Every row gives one point. Any point is a mix of the corners, with weights that add up to 1. It lies inside the corners' shape when no weight is negative. Say inside or outside, and name the corners with a negative weight.

Corners:
(1): -22  -34  12
(2): 47  34  -121
(3): 18  -29  33
(4): -12  10  35
Points:
-7  -2  17 -> inside
-8  8  25 -> inside
45  31  -95 -> outside (1)
37  26  -72 -> outside (1)
12  -20  8 -> inside
-6  6  23 -> inside
-4  -9  -27 -> outside (3)
15  -26  27 -> inside

Corners:
(1): -37  -29  -47  3  -4  29  40  -49  -92
(2): -29  -28  35  5  17  16  25  3  -48
(3): -104  31  27  72  20  -38  83  3  -51
(4): 30  -49  -82  1  1  38  -62  34  16
(5): -72  -67  -88  -26  -26  13  -83  -34  38
(6): -28  -7  64  41  -42  -64  60  -5  -1
(7): 92  -11  17  -47  -106  118  -69  97  42
(8): 52  39  75  40  -32  35  27  15  22
(9): -18  78  -1  38  107  -68  48  88  -24
(10): 51  6  -3  -26  28  34  -79  60  -61
Points:
-66  0  22  34  1  -8  41  -24  -57 -> outside (4, 7, 9)
15  14  19  11  8  5  -5  35  -21 -> inside
13  11  62  27  -37  31  44  -5  -36 -> outside (4, 5, 9)
-13  12  -2  4  30  8  -3  31  -28 -> outside (4, 6)
14  -4  -13  -6  -14  46  -16  29  -21 -> outside (6)
31  4  18  -1  -18  39  -22  39  -10 -> inside

Corners:
(1): 54  -4  1  76  -44  -10  30  10  -23  11  41  8  7  -35
(2): -60  -40  4  -45  10  24  28  0  0  -47  42  2  15  4
(3): -61  5  55  46  -45  -97  35  -17  62  48  49  105  -39  0
(4): 17  14  -15  -43  101  24  -114  40  9  2  -60  77  -22  -3
(5): -78  64  62  -76  -50  -41  13  -1  -78  86  -48  -46  22  19
(6): -26  41  37  17  14  40  25  7  80  57  79  22  -18  33
(7): -9  23  57  18  46  -9  -24  9  -19  -20  18  -52  -43  16
(8): 68  -7  14  14  -21  -23  3  28  42  -27  -13  -25  2  -37
(9): -38  33  5  -14  27  -5  -27  -20  -4  -2  -21  -10  17  16
(10): 49  -10  1  -24  74  27  52  -22  36  0  54  36  60  -8
(11): 58  -25  -21  -2  -13  76  9  41  -19  13  -61  10  30  52
(12): -47  -12  2  -57  59  34  -36  -33  15  106  -32  -41  18  0
(13): -50  48  -1  -73  7  -6  -23  -44  -51  84  -19  -10  -51  44
(14): -15  19  -40  27  29  -109  61  -20  38  121  110  4  7  -24
(15): 24  -5  4  -64  16  10  -22  1  -48  6  10  -13  70  44
Points:
-33  28  29  -21  1  -3  8  2  6  46  14  2  2  16 -> inside
-11  4  9  -33  33  9  -8  -3  2  30  -1  6  15  5 -> inside
25  -1  0  34  7  -21  29  9  41  12  50  31  -26  -10 -> outside (5, 9, 12, 15)
-34  6  2  -39  5  -5  17  -17  1  43  12  -4  13  17 -> outside (1, 4, 7)
-4  5  0  -13  8  -1  6  1  7  40  6  18  10  9 -> outside (7)
7  21  13  29  1  -51  25  6  24  37  43  20  6  -6 -> outside (2, 12, 13)

Corners:
(1): 9  -10  59  -10  -18  16  18  17  6  7  103  43  23  -4  30  -3  27  27  -32  -17
(2): -44  -52  63  0  -69  -30  34  -112  -15  68  -41  -57  -19  -67  65  -2  27  22  74  24
(3): -1  -11  17  -47  0  10  -60  -4  -31  1  -26  -78  0  -13  47  -46  18  35  -39  7
(4): -12  -15  22  22  -53  14  6  10  -24  -30  78  -37  -46  -15  -22  -19  -61  -43  -64  -61
(5): 44  32  -3  -27  -28  5  -23  33  -114  -16  14  8  10  -35  -43  -57  15  20  -29  17
(6): -55  -23  15  46  32  -53  49  50  -31  -8  -81  47  18  36  -49  21  -22  -60  -118  31
(7): -30  12  9  -50  -13  -31  52  3  7  17  79  -11  49  -61  20  26  -39  17  -8  -44
(8): 4  -41  -1  26  -16  13  9  37  12  17  -83  10  22  43  18  2  25  -17  -23  11
(9): 47  -21  -28  9  68  -46  34  11  -7  -121  54  -8  44  58  16  44  15  -19  1  3
(10): 41  8  27  -49  -48  -2  -25  -19  -8  11  -6  31  27  27  1  -18  9  51  19  -21
(11): 22  35  -1  -7  59  33  -23  16  33  -82  37  -3  34  120  0  20  -21  -33  -4  23
(12): -18  -52  -24  -31  -55  7  31  -37  -81  51  -17  3  49  8  21  -3  6  31  -5  25
(13): -28  -9  -21  52  -30  0  -16  -22  -13  -65  -33  39  -69  46  -4  4  47  82  -44  62
(14): -13  21  34  -60  54  -9  -4  -63  14  52  29  -49  -58  -16  -14  -19  -3  98  22  -42
(15): -11  -9  5  -7  -21  -43  -16  1  59  -46  52  -33  -39  19  4  30  33  6  18  -19
(16): 73  33  -50  24  110  23  -48  -20  -58  -2  -17  51  19  95  -7  34  -7  9  -12  27
(17): -26  -37  31  -20  32  -75  44  43  -19  -30  43  -37  -23  -2  52  -8  13  75  -43  44
(18): -5  -4  4  3  -17  37  -3  -8  -61  -18  -12  -9  -19  6  17  22  7  9  16  -25
(19): -25  45  -5  13  21  55  -31  -19  -58  39  -38  -22  65  6  25  -52  2  13  28  -41
(20): 46  0  21  -54  41  40  -47  -64  -54  42  0  17  47  -20  13  -35  -65  18  85  -53
(21): -9  3  -37  -7  95  -12  43  -39  -15  -14  -39  79  -22  63  23  25  9  6  20  49
Points:
8  -4  7  -15  -5  3  -4  -19  -24  -3  21  -9  1  2  14  -5  -1  21  9  -11 -> outside (6)
-7  -13  5  -7  14  -15  8  -20  -12  4  -3  2  2  11  16  3  2  22  -7  1 -> outside (5, 11, 18)
-10  -11  -7  2  23  -12  26  -4  -18  -13  -13  23  23  36  35  21  22  25  -16  32 -> outside (4, 5, 14, 15, 20)
-6  18  -9  3  -11  20  -22  -24  -44  -9  -14  8  1  15  -7  -12  -8  4  -3  2 -> outside (1, 8, 9, 14, 17)
-12  -7  6  -10  3  -15  7  -18  -10  -7  -5  -7  -10  9  6  -6  4  30  -6  7 -> outside (1, 16, 18)
-3  12  -1  -8  38  14  -1  -26  -41  4  -8  14  22  21  8  2  -4  14  3  5 -> outside (4, 8, 10, 15, 17)
-12  -8  13  -14  -2  7  4  -14  -20  9  3  -21  15  -6  13  -9  -7  -6  -1  -18 -> outside (10, 13, 16, 17)
11  -2  6  -18  4  7  -3  -20  -28  2  2  1  11  15  18  -7  5  30  10  -2 -> outside (6, 15)
